Each point is reached from the start by the listed moves, each made once or not at all, plus a little noise. Is the number of moves made odd or even? Then give how often each move was made.
In the rows, 128 means zero.

Moves:
(1): [187 149 115 147]
(2): [110 167 143 146]
(3): [138 114 169 134]
Start: [103 132 137 106]
Points:
[ 95 156 192 130] -> even (0, 1, 1)
[143 190 140 143] -> even (1, 1, 0)
[ 83 171 151 124] -> odd (0, 1, 0)

Moves:
(1): [180 108 130 132 116 124 120 142 147 136 125]
(2): [149 184 138 107 123 130 124 149 118 113 128]
(3): [130 136 181 159 138 124 136 147 145 124 118]
(4): [133 136 114 159 141 129 125 137 132 120 116]
(5): [128 134 141 128 174 103 115 111 127 124 113]
(6): [138 130 121 133 135 174 145 124 124 143 128]
(7): [131 121 128 131 127 109 180 121 121 129 143]
(8): [134 117 127  98 139 121 136 183 152 133 131]
(9): [124 156 105 128 133 127 138 111 184 147 125]
(10): [127 140 135 143 119 107 141 141 113 168 124]
(11): [117 146 120 128 135 115 111 122 126 144 174]
Start: [104 116 124 115 147 119  99 117 118 129 149]
Points:
[121 245 163 176 216  39 146 133 162 173 167] -> even (0, 1, 1, 1, 1, 0, 1, 0, 1, 1, 1)
[131 221 154 118 173 102 187 191 180 204 198] -> even (0, 1, 1, 0, 0, 1, 1, 1, 1, 1, 1)
[120 224 187 172 211  61  84 154 114 153 153] -> even (0, 1, 1, 1, 1, 0, 0, 0, 0, 1, 1)

Moves:
(1): [165 139 115 126 136 129 115 131 124 127 128 143 125 133 121 125 124 134
 123 132 124 135 116 116]
(2): [134 159 120 156 135 107 117 131 138 139 151 113 135 135 130 130 114 114
 110 149 135 135 114 136]
(3): [135 108 169 137 136 113 137 142 140 122 134 124 119 111 121 128 115 138
 136 129 135 128 106 138]
(4): [145 121 139 179 122 146 117 135 131 149 132 110 138 135 150 140 122 127
 117 108 148 126 123 100]
(5): [128 142 158 132 157 132 128 131 113 133 139 131 138 132 135 139 129 120
 124 124 132 140 149 118]
(6): [126 139 146 125 129 147 155 130 140 141 152 120 122 141 121 117 141 123
 135 127 113 138 115 133]
(7): [126 120 120 133 126 128 156 117 126 119 140 123 138 131 116 140 117 120
 134 124 130 123 134 132]
(8): [126 118 133 137 148 106 139 178 121 129 115 132 129 112 126 128 160 129
 124 127  99 157 120 120]
(9): [110 137 104 126 132 140 122 130 168 125 113 137 129 129 116 127 103 118
 147 135 121 141 134 104]
(10): [148 121 113 123 127 112 129 159 158 173 114 144 144 154 132 126 145 115
 129 141 155 129 149 125]
(11): [127 104 134 152 145 135 112 148 136 150 174 144 118 132 128 142 128 116
  84 113 118  89 141 158]
(12): [119 131 140 137 114 135 160 141 128 129 106 185 123 115 138 110 136 131
 125 152 164 138 117 133]
(13): [140 139 126 120 134 132 123 126 137 111 130 140 159 130 137 129 143 139
 141 135 115  92 120 110]
(14): [116 109 115 137 129 133 129 143 135  82 121 110 115 163 137 154 130 176
 139 143 160 142 127 122]
(15): [151 111 122 115 146 120 147 137 139 142 108 131 110 124 169 130 148 110
 142 150 125 150 126 135]
(16): [132 144 121 127 133 140 118 115 135 136 119 132 141 134 108 153 153 103
 109 125 131 129 116 148]
(17): [140 116 157 138 139 103 142 110 134 113 140 139 113 135 119 130 156 118
 114 130  98 141 147 105]
(18): [123 142 123 124 115 117 158  90 153 146 158 128 131 122 141 153 114 165
 131 122 116 160 127 137]
(19): [118 145 127 138 110 115 120 115 129 137 153 140 123 133 140 138 132 119
 158 109 125 134 123 132]
(20): [131 105 120 133 134 127 126 109 111 148 123 148 128 123 122 128 130 139
 151 169 123 146 131 109]
(21): [120 130 105  96 109 120 137 153 140 135 141 117 108 105 142 141 153 129
 138 152 167 129 120 115]
(22): [131 107 113 127 116 134  93 111 129 106 142 142 179 134 150 121  91 138
 118 116 149 153 112 111]
(23): [147 151 122 113  88 145 111 145 140 127 137 123 137  98 122 132 123 119
 134 152 108 121 156 142]
(24): [127 125 130 142 149 118 133 122 132 115 141 118 126 101 122 112 151 130
 140 122 137 133 143 146]
Start: [136 113 119 163 122 130 110 150 123 129 132 106 110 119 122 108 135 168
 121 127 102 124 125 137]
Points:
[197 149  45 232  58 147  83 187 249 151 154 158 187 160 182 148  58 220
 113 197 204 223 125  79] -> even (1, 1, 0, 1, 0, 0, 0, 0, 1, 1, 0, 1, 0, 1, 0, 0, 0, 1, 0, 0, 0, 1, 1, 0)
[192 110 167 246 106 143 172 108 197 222 238 189  77  84 167 156 232 131
 118 174  74 194 157 173] -> even (0, 0, 0, 1, 0, 1, 0, 0, 0, 0, 1, 1, 0, 0, 1, 1, 1, 1, 1, 1, 0, 0, 1, 1)
[224 119  79 176 134  52  98 244 241 108 192 140 191  68 116 116 168 144
 146 202 112 179 129  70] -> odd (1, 1, 1, 0, 0, 0, 1, 1, 1, 1, 0, 0, 1, 0, 0, 0, 1, 0, 0, 0, 1, 1, 1, 1)
